Each wall is flat, endless, passes through zero and stands at right angles to its row. A trip goes straight from one point to another. Which walls does it cross, in order?

Walls:
(1): [ 23.0 -26.7 -32.5]
(2): [ 4.3 19.8  3.8]
(3): [-10.6 -25.9  22.2]
(4): [11.5  0.5 13.1]
Trips:
[  2.9 -21.3 -44.3] to [-24.7 -13.8 -18.5] -> 3
[ 3.6 -7.5 16.9] to [21.9 17.1 10.4] -> 2, 3
[12.1 16.6 17.1] to [ 21.6 -22.4 -40.8] -> 1, 2, 4
[ 5.0  3.7 21.1] to [ -9.0 -23.1  -0.6] -> 2, 1, 4
[20.4 36.2 -7.1] to [  2.4  -1.0 -16.5] -> 1, 4, 2

Walls:
(1): [ -3.6  -0.8  -5.1 -11.7   7.8 -13.9  -3.2 -17.6 -18.9   7.0  40.4  17.0
 -10.2  -5.0]
(2): [-32.7  -1.7   9.4 -13.3   6.3  -8.9   7.6  16.8  -5.9 -18.9  -5.6   6.0
   9.8  -3.8]
(3): [  7.3  15.7 -27.1  15.6  -2.2  18.4  13.3 -22.8   8.8 -10.7 -22.9  29.6
 -14.0   4.9]
(4): [ -6.9  -2.6 -30.1  -2.1 -11.3  28.7 -19.3 -14.4 -25.2   8.4 -27.2  -0.3
  33.5 -10.1]
(5): [-38.8  -4.8  10.7  -3.1  -2.1 -32.2   5.3  -1.3 -14.1  21.3  23.2  -0.4
   0.2 -17.8]
(6): [ -3.0 -23.5 -14.8  21.6  -6.6  -4.4  -7.9   1.3 -17.7  12.5  15.8  -8.3
   9.8  -9.2]
(7): [  8.9 -28.0   8.7 -20.5  -7.4 -10.2  16.0  27.9 -20.2   6.2 -19.1 -26.9
 -19.6   2.0]
(8): [ -7.2 -26.5   2.7 -11.4  -8.2   6.6 -24.0  -8.3  10.3 -34.5 -10.2  -2.7
 -19.3  -9.3]
Trips:
[  2.5  14.0 -12.1  23.3  -5.2  14.9 -14.5   2.7  -7.2 -20.4 -13.3  12.4
 -16.8  -3.7] to [  2.3  19.8  13.8 -18.9  23.4  -0.5  -0.2   2.5  17.4   6.9   5.6   3.3
   6.2  10.1] -> 4, 8, 2, 1, 3
[ 18.7 -35.4   2.8  22.5  20.9  18.8   4.5   6.3   4.0   0.1  -0.8 -24.4
 -15.3 -13.4] to [  4.7 -15.6  -3.4   6.0 -17.9 -11.7  -7.7 -14.7 -16.0 -16.3  20.2  -0.2
 -15.9  -1.7] -> 1, 5
[  3.2  10.3  31.7 -26.4  -0.4 -32.3 -22.4  14.0 -24.2  -1.3 -26.0   2.3
  10.5 -12.6] to [-24.7  -5.6  -5.4 -11.2 -39.9 -18.1  24.6   0.1  27.3  27.5   5.7  12.3
 -27.2  12.2] -> 4, 1, 8, 3
[-35.1  -4.4  -3.2  27.9  -0.4   0.7  37.8   9.7   7.3 -12.0  21.5  16.1
  20.0  -2.3] to [ -6.4 -12.6  17.3   7.6 -37.5   1.0  25.9   9.7  24.9 -24.5 -17.6 -16.9
   8.8   0.4] -> 1, 8, 7, 6, 5, 3
